Each row is a point. Each copy is the shape, with its points in the same order, turned, moved and blurred by noise. Some copies are also mirrored. Which?

Shape, 5 rows:
[[ 5.4  2.8]
 [-2.7 -5.6]
 [ 3.7 -3.5]
 [-1.1  3.7]
 [-2.8 -2.4]]
Copy 1, 5 rows:
[[-4.1 -3.0]
 [ 6.2  2.5]
 [ 2.6 -2.9]
 [-3.2  3.5]
 [ 3.1  3.8]]
Copy 1 is: mirrored
Copy 2, 5 rows:
[[ 0.2 -8.5]
 [-3.0  2.1]
 [-4.5 -4.6]
 [ 5.0 -2.8]
 [-0.6  1.1]]
Copy 2 is: only turned
Copy 3:
[[-0.9  7.5]
 [ 5.8 -2.5]
 [ 5.2  4.2]
 [-2.7  0.8]
 [ 2.7 -2.4]]
Copy 3 is: only turned
Copy 4 (5 x 2):
[[-3.0  4.9]
 [ 2.0 -5.6]
 [-3.0 -1.4]
 [ 3.8  3.9]
 [ 3.0 -2.4]]
Copy 4 is: mirrored

Shape:
[[ 4.2  0.6  4.3]
 [ 3.3  3.8  3.6]
 [ 2.9  3.0  1.2]
 [-3.7 -4.8 -3.2]
 [-2.2 -3.8  1.7]
 [-8.7 -3.9 -1.0]
 [ 0.2  0.9 -3.7]]
Copy 1:
[[  0.6   4.3   3.7]
 [ -1.9   4.6   1.8]
 [ -0.6   3.2   0.4]
 [  3.8  -7.1   0.6]
 [  2.2  -3.7   4.0]
 [  0.2 -10.5   3.3]
 [  1.0  -2.3  -2.9]]
Copy 1 is: only turned
Copy 2 (7 x 3):
[[-1.5 -4.9 -2.5]
 [ 1.4 -3.9 -1.1]
 [ 1.3 -1.6 -2.5]
 [-5.1  7.5 -2.6]
 [-5.8  2.2 -1.1]
 [-6.2  8.5  3.1]
 [ 0.5  4.1 -3.8]]
Copy 2 is: only turned
Copy 3 (7 x 3):
[[-6.5  1.3  3.5]
 [-5.1 -1.0  4.8]
 [-2.6 -0.3  4.3]
 [ 2.3  2.2 -4.9]
 [-2.6  1.1 -4.0]
 [ 2.0 -2.1 -8.1]
 [ 2.4  1.2  1.5]]
Copy 3 is: mirrored

Shape, 8 rows:
[[ 1.3 -3.5 -5.8  1.6]
 [ 9.1  0.5 -2.0 -1.8]
 [-1.6  0.3  0.9  4.0]
 [-1.6  7.1  2.4 -4.4]
 [ 2.0  0.3  3.2  3.4]
 [-1.0 -1.4  2.0 -2.8]
 [-2.1 -1.6 -3.5 -2.3]
 [ 6.2  0.3 -7.6  1.2]]
Copy 1 (8 x 4):
[[ 1.5  2.1 -4.5  0.7]
 [ 4.4 -1.2 -2.5  9.6]
 [ 1.7 -0.2  3.4 -0.7]
 [-6.0 -0.1  6.7  6.1]
 [ 3.8 -2.4  3.7  2.6]
 [-2.4 -3.2  0.4  2.1]
 [-3.2  1.1 -2.0  1.1]
 [ 2.7  4.4 -5.4  6.7]]
Copy 1 is: mirrored
Copy 2 (8 x 4):
[[ 4.0 -4.1  1.1 -0.2]
 [ 5.1 -0.2 -4.0 -8.0]
 [-0.3  3.1  3.8  0.1]
 [-8.4  3.2 -0.9 -6.4]
 [ 0.6  5.2  2.2 -2.3]
 [-2.4  1.7 -2.9  0.5]
 [-2.6 -2.6 -1.9  0.3]
 [ 5.3 -5.0  0.8 -5.2]]
Copy 2 is: mirrored
Copy 3:
[[ 0.0  5.4  6.6 -3.3]
 [ 9.5  1.4  4.2 -3.6]
 [-0.7  3.3  0.6  1.8]
 [ 1.5 -2.9 -6.3 -5.0]
 [ 3.0  1.1  0.5  2.8]
 [ 0.5 -3.7  2.4 -0.8]
 [-1.9  0.2  3.3 -4.6]
 [ 6.1  7.3  5.5 -4.8]]
Copy 3 is: mirrored

Shape (11 x 6):
[[-0.6 -2.1  2.6 -1.9 -1.5 -4.4]
 [-4.6 -1.5  1.1  5.8  1.9  3.2]
 [-2.5  3.1 -0.7 -0.8  5.7  5.7]
 [-0.7 -5.1  1.3  5.6 -3.5 -1.9]
 [ 4.8 -1.2 -5.6 -5.5  0.9  2.3]
 [ 4.2 -1.1  5.1 -5.0 -1.7  0.3]
 [-4.3  0.9  0.6  2.7  1.9  4.9]
 [-3.5  2.8 -3.7  5.2  2.1  3.0]
 [ 5.1  0.3 -3.3 -2.8  1.0  7.8]
 [ 2.4  2.4  5.3  1.5 -4.8 -2.8]
 [-5.9 -3.7 -2.8  4.2 -5.6  0.4]]
Copy 1, 11 rows:
[[-0.8 -2.4 -2.5 -3.0 -0.1  3.3]
 [ 0.6  0.4  2.5  6.7 -4.6  0.5]
 [ 3.3  2.6  4.3  3.3  1.2 -5.0]
 [-1.8  0.3 -2.8  2.5 -5.2  6.9]
 [ 4.3  7.0  3.4 -4.6  3.3  3.2]
 [-1.4  1.8 -3.8 -1.6  6.1  2.7]
 [ 0.1  1.7  2.6  5.2 -2.6 -1.8]
 [ 3.9  3.5  2.3  4.0 -6.1 -2.1]
 [ 3.5  9.4  2.9  0.7  4.6  1.4]
 [-1.6  2.0 -8.3  0.1 -0.8  1.9]
 [-3.8  2.1  2.2  0.9 -8.6  4.5]]
Copy 1 is: mirrored
Copy 2, 11 rows:
[[ 1.6 -1.3  1.9 -4.6 -3.7 -1.3]
 [-6.6  4.3 -4.0 -3.2 -1.8 -1.0]
 [-2.2  5.2 -2.8 -2.8  7.3 -2.3]
 [-5.0 -1.6  0.5 -0.8 -7.6 -2.2]
 [-0.5 -0.1  4.5  2.0  6.1 -7.9]
 [ 0.5 -1.7  6.6 -2.0  0.6  2.1]
 [-3.0  6.0 -4.1 -1.1  2.0 -1.2]
 [-3.2  3.7 -6.6  1.1  1.9 -3.9]
 [-2.6  1.4  2.7  4.8  7.6 -4.3]
 [ 2.6 -4.5  0.8  0.1 -4.5  3.5]
 [-4.5  5.6 -0.2  1.3 -7.4 -4.1]]
Copy 2 is: mirrored
Copy 3 (11 x 6):
[[-1.1 -1.9 -4.3 -0.6  0.3 -4.9]
 [ 4.8 -2.0 -1.7  3.2  1.0  5.8]
 [-0.9  0.0  2.9 -2.5  2.6  8.9]
 [ 5.1 -5.1 -3.9  4.8 -3.4 -1.7]
 [-6.0 -6.9  5.3 -2.5  0.0  0.9]
 [-2.1 -3.1 -1.5 -7.2 -2.9 -3.2]
 [ 1.9 -0.7 -1.1  1.2 -0.5  7.1]
 [ 2.1  0.1  3.5  3.9  0.9  5.8]
 [-2.7 -6.9  5.9 -4.6 -2.6  6.3]
 [ 3.0  1.7 -0.6 -1.3 -5.9 -3.2]
 [ 0.1 -3.8 -3.2  8.1 -3.7  2.5]]
Copy 3 is: mirrored
Copy 4 (11 x 6):
[[ 2.3  5.1 -0.3 -4.8 -1.6  2.2]
 [ 4.9 -1.8  4.7  2.2  2.9  2.6]
 [-0.9 -4.8  5.4 -2.5  3.7 -2.7]
 [ 7.2  2.1 -0.9  1.1 -2.2  4.9]
 [-2.8 -4.9 -4.0 -5.8 -3.1 -1.2]
 [ 4.3  1.5  0.3 -9.7 -3.7 -1.6]
 [ 2.3 -3.0  6.2  0.4  1.7  0.3]
 [ 0.8 -2.8  3.0  4.7  1.9 -1.3]
 [ 0.6 -8.6 -0.2 -5.1 -2.8 -3.5]
 [ 6.4  5.7  1.0 -2.5 -4.5 -3.1]
 [ 2.3  0.5  2.7  4.3 -4.2  6.6]]
Copy 4 is: mirrored

Shape:
[[-5.9  5.5  6.2  0.0  0.3  0.6]
 [ 2.2  2.6 -1.4  0.5 -2.2  2.0]
 [-3.4 -6.0  1.2  0.7  1.1 -1.9]
 [ 5.1  4.9  0.6 -1.7  4.6 -1.6]
 [ 1.9 -3.5  6.6 -4.0  4.5  1.1]
 [-6.0 -0.8 -4.1  0.5 -1.9 -7.5]
 [-7.1 -0.9 -4.3 -7.6  2.3 -0.8]
 [-2.2 -2.6  3.8  1.2 -4.0  2.9]
 [ 3.8  2.4  2.8 -7.5 -5.5  1.4]]
Copy 1:
[[-4.4 -1.4 -1.2 -0.9 -3.6 -6.1]
 [ 2.5  4.1 -0.6 -0.9 -2.5  1.4]
 [-3.5 -3.0  0.0  3.3  5.4  0.1]
 [-2.2  1.3 -1.9 -5.1 -3.8  6.4]
 [-8.8 -0.1  3.1  1.2 -0.6  4.0]
 [ 2.0 -2.5 -8.0  1.8  5.9 -1.0]
 [-0.4 -5.5 -6.3  8.4 -1.7  1.9]
 [-1.3  2.8  3.1  2.4  1.6 -2.8]
 [-4.2  9.5 -2.1  4.1 -3.7  1.9]]
Copy 1 is: mirrored
Copy 2:
[[ 0.8  5.9  1.4  2.4 -4.9 -3.6]
 [ 2.4 -4.4 -0.2  1.0  0.2 -1.5]
 [-6.8  0.3  5.4  0.7  0.9  0.5]
 [ 4.2 -1.4  0.1 -6.9 -1.0 -1.9]
 [-0.4  1.2  4.6 -3.9 -4.3  5.1]
 [-5.8  2.7  0.8  1.4  7.8 -5.1]
 [-7.1  4.3 -5.7 -0.9  2.0  1.0]
 [-1.0 -1.3  3.8  5.6 -2.4  0.8]
 [ 6.4  0.3 -2.1  1.6  1.9  5.6]]
Copy 2 is: mirrored

Shape, 14 rows:
[[  0.7  -2.0  -1.5   3.3   0.1   3.6   1.2   0.0]
 [ -6.9   3.0  -2.1  -4.1   4.1  -1.9   2.2  -0.1]
 [  2.9  -1.1  -4.0  -0.5   1.1  -3.5   4.7  -0.7]
 [ -0.3   2.2   4.7  -1.7   6.6  -2.2  -4.6  -3.0]
 [  0.0  -4.6   3.7   6.3   4.6  -1.4  -4.9   4.0]
 [ -3.4  -0.2   4.1   2.6  -2.0   2.3  -6.5  -0.3]
 [ -1.5  -6.4   5.7   0.1   3.0  -3.7  -1.1  -5.5]
 [ -2.6   2.6   1.2   0.2   2.7   3.6  -0.2  -3.5]
 [ -3.6   5.2  -2.8  -0.7  -3.7  -5.9   0.9  -4.8]
 [ -1.7   5.5   3.2  -1.5   3.5  -5.1   5.1   1.0]
 [ -0.8   3.7  -1.8  -3.7   0.9  -2.7  -4.9   2.1]
 [ -2.0   2.5  -1.1  -4.2  -9.9   1.4  -0.8  -3.9]
 [  6.0   0.0  -1.0  -1.8  -0.9  -0.7   5.7  -2.0]
 [  2.5  -3.1  -0.1   0.4   5.1  -5.6 -10.1   1.4]]
Copy 1:
[[  1.0   2.4   2.7   0.5   0.9   0.3  -3.1   0.4]
 [ -4.1  -1.5   0.8   0.1  -4.0   8.5   3.7   0.9]
 [  0.9  -4.6   2.3   1.0   1.1   1.6   0.8  -5.1]
 [-10.9  -1.5  -0.6   3.5  -3.4   2.0  -4.2   1.3]
 [ -0.7   1.4  -6.5   5.3   0.1   1.0  -8.1   2.3]
 [ -3.7   4.8  -2.1   1.6  -3.1  -2.3  -3.0   5.5]
 [ -4.4   0.3   0.1   8.8  -7.1  -1.1  -2.2  -3.3]
 [ -5.8   3.8   3.5   0.7  -0.2   3.6  -0.4   2.1]
 [ -6.0  -0.6  -1.7  -2.5  -2.9  -0.7   7.4  -3.1]
 [ -6.0  -4.9   0.6   5.2   2.0   4.7   5.6   0.6]
 [ -4.8  -4.8  -2.1  -3.7  -2.9   1.5   0.2   4.3]
 [ -1.9   1.2   5.0  -3.9  -4.7  -6.2   5.4   2.6]
 [ -0.3  -4.1   5.5   2.0   1.6  -2.0   1.0  -3.5]
 [ -5.3  -5.2  -7.4   1.0  -4.3  -0.7  -8.9  -0.2]]
Copy 1 is: only turned
Copy 2 (14 x 8):
[[ -2.1  -0.4  -2.1   4.0   1.5  -1.4   0.4   0.0]
 [ -1.2   1.7   8.1   4.0   4.1   3.6   1.5  -7.3]
 [ -1.7  -3.9   3.7   4.0  -1.4   4.4  -1.5   0.3]
 [ -2.7  -0.7   8.0  -2.7   4.9  -3.1  -4.2  -2.8]
 [ -8.3   0.7  -1.9  -5.4   1.5  -2.1  -1.7  -3.0]
 [  1.4   2.2  -1.5  -3.3   4.4  -4.5  -1.2  -5.8]
 [ -3.4  -0.2   1.1  -1.4   3.3   0.9 -10.7  -4.3]
 [ -0.6   1.4   3.7   4.9   4.4  -4.1  -1.8  -4.0]
 [  5.7  -0.1   6.6   3.2  -3.3   2.1  -1.4  -6.6]
 [ -1.7   5.4   9.3   1.9  -0.3   2.6  -1.4  -2.4]
 [  1.3  -1.8   5.9  -2.6   2.4   0.2   3.5  -3.5]
 [ 11.0   0.5   0.4   3.3   3.1   1.2  -0.9  -3.1]
 [  0.4  -2.0   3.1   5.1  -0.2   2.9  -2.3   5.0]
 [ -5.1  -6.8   2.2  -9.7   1.7  -1.9  -0.8  -3.6]]
Copy 2 is: only turned
Copy 3 (14 x 8):
[[ 0.3  1.4  1.4  1.4  0.7  2.7 -1.3  2.3]
 [ 0.1  2.7  3.9  6.7  0.7 -5.8 -2.7 -6.4]
 [ 3.2  1.5  0.0  5.7 -2.2  4.1 -2.1 -3.3]
 [-2.8 -0.2  0.2  2.6 -7.2 -7.7 -3.1  1.4]
 [-2.8 -0.9 -4.2  4.3  0.5 -2.0 -1.1  9.7]
 [-5.2 -3.7 -0.1 -2.3  1.4 -4.6 -0.8  3.1]
 [ 4.3 -5.3  0.9  3.4 -4.4 -4.6  0.2  3.9]
 [-2.8  2.1  4.8 -0.2 -3.2 -3.3 -0.7 -0.6]
 [-3.7 -4.7  2.3  4.2 -1.5 -0.5 -2.3 -9.3]
 [-1.6  2.8 -0.2  7.8 -4.6 -4.1  2.5 -5.1]
 [-3.9  1.1 -2.8  2.3 -1.2 -4.6 -5.9 -4.9]
 [-0.4 -4.5  1.8 -6.2  0.9  0.9 -0.2 -9.5]
 [ 2.5  1.9 -0.2  1.9 -5.0  6.0  0.9 -3.2]
 [-1.7 -3.7 -5.8  4.1 -3.3 -4.1 -9.6  4.3]]
Copy 3 is: only turned

Shape, 15 rows:
[[-1.9  2.9 -3.7 -4.5 -1.1  3.4 -2.1  4.2 -1.0]
 [ 3.6 -8.9  0.7  0.9 -0.6  2.1 -0.5 -3.8 -4.2]
 [ 3.7  0.7  1.9  0.6  0.1 -0.1  4.9 -6.2 -4.8]
 [ 3.8  2.1  5.2  0.8  3.0 -1.9 -3.0 -3.5 -4.3]
 [ 5.0  1.8  1.5  2.1 -0.3  3.8  3.8 -4.4 -3.4]
 [-0.9 -1.0 -5.9 -0.4  2.8  1.4 -0.3  6.4  8.6]
 [-3.0  1.2 -6.0  1.5  0.7  0.2 -1.3  6.9 -0.3]
 [ 5.2 -3.0  7.5  3.5 -2.4  3.6  2.3  0.5 -2.3]
 [ 4.0 -2.1  0.4  3.6  4.4  4.0 -2.0 -6.0 -0.4]
 [-8.0  3.7  0.2 -1.7  6.6  3.3 -3.2 -4.1  2.4]
 [-9.6  2.1 -6.3  0.0 -1.5  0.5 -7.7 -3.5  5.0]
 [ 6.6  1.2  2.7  1.0 -3.0  0.1 -1.2 -2.5 -0.9]
 [-4.5  1.0 -2.1 -2.0  1.0 -2.6  3.7  2.7  2.8]
 [ 5.7  0.6  4.8 -0.9 -3.5  3.1  1.6 -1.5 -3.5]
 [ 1.7  0.0  3.3  7.3 -2.2  2.8 -0.3 -6.5 -5.3]]
Copy 1:
[[ 6.8 -0.6 -0.7  2.7  0.4 -1.8 -2.6  6.3  0.1]
 [-3.1  5.1  3.2  5.7 -0.2  7.1  2.6  0.1 -0.3]
 [-5.9  1.6  6.2  1.2  4.0  1.4 -3.7  0.9  3.7]
 [-4.1  3.8  9.0 -1.9 -4.5 -0.7 -3.4  2.1  2.9]
 [-2.0 -0.6  7.6  1.6  4.0  3.7 -2.7  0.5  3.0]
 [10.8 -4.1 -3.4  1.2 -1.9 -2.4 -0.5 -5.5 -1.5]
 [ 6.3 -2.4 -3.5 -1.2 -1.1  0.8 -4.5  0.6 -3.4]
 [ 0.4  4.7  9.5 -0.5  3.3  5.2  0.0 -1.5 -2.7]
 [-1.2 -2.4  5.4  0.6 -3.8  5.0  0.9 -1.4  4.0]
 [ 2.5 -2.8 -2.4 -4.1 -3.0 -3.6  3.3  5.5  7.3]
 [ 2.4 -6.6 -5.5 -0.2 -5.4 -4.3  6.2  6.0 -0.9]
 [-0.6  0.0  9.3  3.7 -0.7  0.5 -1.5  0.5 -1.4]
 [ 2.0  0.4 -3.7 -1.9  1.4 -5.3 -2.0 -1.6  0.4]
 [ 0.5  2.5  9.2  2.0  3.6  1.8 -1.1  2.3  0.2]
 [-6.3 -2.2  7.5 -2.5  2.1  6.1  0.4  3.2 -0.8]]
Copy 1 is: only turned
Copy 2, 15 rows:
[[ 3.7 -0.1  2.3 -2.5  3.9 -3.0  4.2  5.4  4.0]
 [-1.7 -8.3 -0.5  6.0 -3.5  1.4  0.3  4.0 -2.5]
 [-6.1 -7.0 -3.4 -3.9 -2.6  1.1 -1.4  1.5 -0.2]
 [ 2.0 -5.6 -5.1 -5.8 -0.1  1.2 -0.8  2.9 -4.9]
 [-7.0 -5.3 -1.0 -3.8 -3.0 -2.0 -1.8  1.7 -1.5]
 [ 4.4  4.7  4.0  1.1  0.9  0.7  7.4 -4.6  1.5]
 [ 6.7  2.6  3.4 -1.2 -1.7  0.7  3.5  1.1  4.9]
 [-3.3 -1.0 -5.5  1.9 -5.1 -2.7 -2.4  4.3 -5.5]
 [-0.8 -8.5  0.4 -0.3 -2.7 -3.3 -0.5 -2.8 -5.3]
 [ 5.7 -4.8 -4.3 -3.6  5.1 -6.0  2.3 -6.7  3.1]
 [ 7.4 -2.3  3.3  0.6  8.9 -1.8 -2.5 -6.3  5.4]
 [-3.6 -2.4 -0.1 -3.3  1.0  0.6 -2.5  1.9 -6.4]
 [ 2.4  2.2 -2.5 -1.7  2.0  3.0  3.7 -2.1  5.6]
 [-4.6 -2.2 -3.3 -1.8 -0.8 -2.8 -0.5  6.0 -4.2]
 [-1.8 -6.8 -2.5 -2.0 -3.7 -1.9 -7.8 -0.2 -2.8]]
Copy 2 is: mirrored
Copy 3 (15 x 9):
[[ -2.3  -0.7   3.6  -3.0   0.1   4.0   0.4   2.2  -7.1]
 [ -2.0  -0.6  -5.6   4.5   0.0  -4.5   2.1   6.2   2.3]
 [  2.5  -0.8   1.5   7.2   0.4  -1.7   2.4  -1.3   4.3]
 [  2.5  -1.4   4.0   1.0  -0.8  -5.6  -3.0   2.1   3.6]
 [  4.5   0.0   0.8   3.2   1.9  -0.9   3.9  -0.1   4.6]
 [ -1.7   9.7  -1.4  -2.9   1.6  -0.8  -1.8   0.6 -10.1]
 [ -1.2   1.3   2.7  -1.4   2.0  -1.8   2.1   1.4 -11.6]
 [  0.8  -1.6  -5.1  -1.6   5.3  -4.6   3.0   0.3   4.8]
 [  5.1   4.2  -1.8   2.3   0.1  -3.1  -0.3   6.1   3.2]
 [  6.6   1.8   4.1   2.1   2.3   2.7  -8.4   4.6  -5.9]
 [  6.1   0.6  -1.0   1.1  -5.3   2.6  -6.1   3.2 -13.2]
 [  1.4  -0.7  -0.5  -1.2  -2.6  -2.7   1.7  -0.5   3.6]
 [ -0.9   2.1   2.3   2.7   2.5   0.4  -3.2  -3.5  -7.7]
 [ -0.1  -2.9  -0.4  -0.4   1.1  -0.9   2.6  -0.1   5.0]
 [  7.8  -4.4  -1.9   3.9   0.4  -4.1   3.1   2.3   2.3]]
Copy 3 is: mirrored

Shape (15 x 11):
[[ 0.4 -6.3  4.3  4.9 -6.0 -3.8  1.3  0.4 -5.0 -7.6  1.1]
 [-0.7  1.5 -1.5  1.4 -0.8  3.2  6.4  5.4  3.4 -2.8  3.2]
 [-5.9 -5.0  4.8  1.1  0.5 -4.5  1.8  3.0 -0.2  1.1 -0.4]
 [-2.9 11.2  1.3 -0.1  2.9  0.2 -2.3 -6.7  5.7 -2.6  2.6]
 [-1.5 -2.6  1.9  9.7  0.6  0.0 -0.8  0.8 -0.2  2.9 -0.3]
 [ 1.4 -4.5  2.3 -5.8 -5.4  6.6  0.6  1.6  5.8 -1.1  5.3]
 [-2.7 -2.4  4.2 -0.8 -8.5 -2.2  0.8  3.6 -3.3  0.6 -5.7]
 [-0.7  3.0  2.4  0.6  3.5 -3.1 -1.4  0.8 -3.2 -1.8  2.8]
 [-4.5 -3.2 -1.5 -0.5 -2.6 -3.1 -1.0 -5.2 -1.1  4.4 -0.4]
 [-3.0  1.4 -0.6  3.6  0.4 -5.8  0.9  4.8  3.7 -2.4  0.6]
 [ 2.6 -3.6  1.1 -1.9  6.7 -0.7  0.0 -1.2 -1.3  2.6 -5.2]
 [-3.4 -1.6  0.1 -4.4 -5.4 -2.8  2.7 -7.6 -4.2 -2.9 -1.4]
 [-4.0 -1.8 -0.1  0.1 -0.6  2.9  3.7 -0.9 -3.6 -3.5 -0.4]
 [-1.7 -0.8  0.4  3.0  1.7  2.7  2.4 -9.6 -6.3 -5.7 -4.1]
 [ 2.0 -4.1  0.4 -3.6  1.1 -0.8 -8.9  3.7 -2.5 -3.2 -7.9]]
Copy 1 (15 x 11):
[[  7.9  -3.1  -4.2  -3.7   4.2   4.9  -5.2   7.2   3.6   0.0  -2.0]
 [ -0.4   0.4  -3.7   0.8   4.4  -3.6   6.3   3.5   6.2   0.3  -1.4]
 [  2.3  -6.6  -1.7  -2.9   0.1   5.3   3.6   2.8   1.9  -2.0   4.2]
 [ -5.9   2.5   7.1   3.2  -2.9   1.6   0.6  -4.5   4.9  -0.5  -6.9]
 [  4.2   0.5   2.1   3.3   4.9   5.3   1.4   3.0   2.7  -3.2   5.6]
 [ -1.3  -0.8  -3.4  -5.3  10.3   0.5   6.7  -1.4  -1.3   4.1  -5.0]
 [ -1.7  -6.7  -2.6  -2.1   3.5   5.1  -2.0   8.4  -0.4   4.9   3.2]
 [  3.3   0.6  -1.2   1.6  -4.2   3.6   1.0  -0.4   3.0   2.2  -0.3]
 [ -3.9  -1.8  -2.7  -1.1   2.4   6.7  -2.7  -1.7  -1.7  -3.3   3.6]
 [  1.9  -6.1  -0.9   4.1  -0.3  -0.8   2.2   1.8   4.1  -2.3   0.1]
 [  1.7   2.0   1.3  -3.7  -2.1  -0.7   1.0  -0.1  -4.5   0.4   6.9]
 [ -4.9  -0.8  -4.8  -6.3   0.0   4.8  -6.7   1.9   0.6  -0.7  -1.7]
 [ -1.4   2.6  -3.9  -3.3   0.7   3.0   1.3   5.8   2.0  -1.6  -0.6]
 [ -0.7   7.9   1.1  -5.3  -1.8   3.9  -5.9   5.9   1.1  -4.4  -0.5]
 [  3.7  -2.5   0.5   0.6  -1.6   1.2  -0.5   5.3 -11.4   3.9   0.2]]
Copy 1 is: mirrored
Copy 2 (15 x 11):
[[  0.1   8.4  -2.0   1.7   5.3  -2.6   3.5   5.2  -2.9   0.2   9.2]
 [ -0.8  -5.2  -2.2  -2.5   3.5   2.1  -2.4   6.3  -4.1  -2.3   1.7]
 [  2.4  -0.2   3.7   1.7  -0.3  -0.8  -2.1   3.0  -4.0   5.3   8.9]
 [  3.0  -7.6   1.4   0.5   2.1   3.3   9.7   0.1  -0.1   4.2  -6.5]
 [ -4.1   0.6  -2.9   4.6   0.3   0.3  -2.1   0.5  -1.7   6.5   3.7]
 [ -6.1  -3.0   4.7  -5.0  -1.8  -3.6   3.9   5.7  -7.8  -5.5   2.1]
 [  3.8   1.2   0.8   6.5  -3.3  -6.5   0.3   7.6  -3.2  -0.7   7.2]
 [  4.5   3.1   0.4  -0.8   1.0   2.2   1.3   1.7  -3.5   4.6  -0.9]
 [ -0.7   0.1   4.8   1.1  -3.1  -4.2   1.4   3.1   4.0   5.2   3.5]
 [  2.0  -1.0   1.8   3.6   2.8   6.6  -1.3   4.8  -1.1   1.9   3.5]
 [  3.3   0.9   2.0  -0.6  -3.9  -2.2  -2.7  -6.4  -0.6   0.3   2.0]
 [  4.9   1.4   2.9  -2.1   0.8  -7.8   6.4   4.7   4.1   0.8   4.6]
 [  2.9  -0.5  -3.5  -4.2  -0.5  -2.9   1.7   4.1  -1.1   1.6   4.6]
 [  3.6   1.0  -7.2  -3.0   1.3  -5.8   6.3  -2.3   4.0   3.2   4.1]
 [  4.5   6.2   0.8   3.3 -10.2   2.1   2.6  -1.8  -2.8  -3.9   5.2]]
Copy 2 is: mirrored
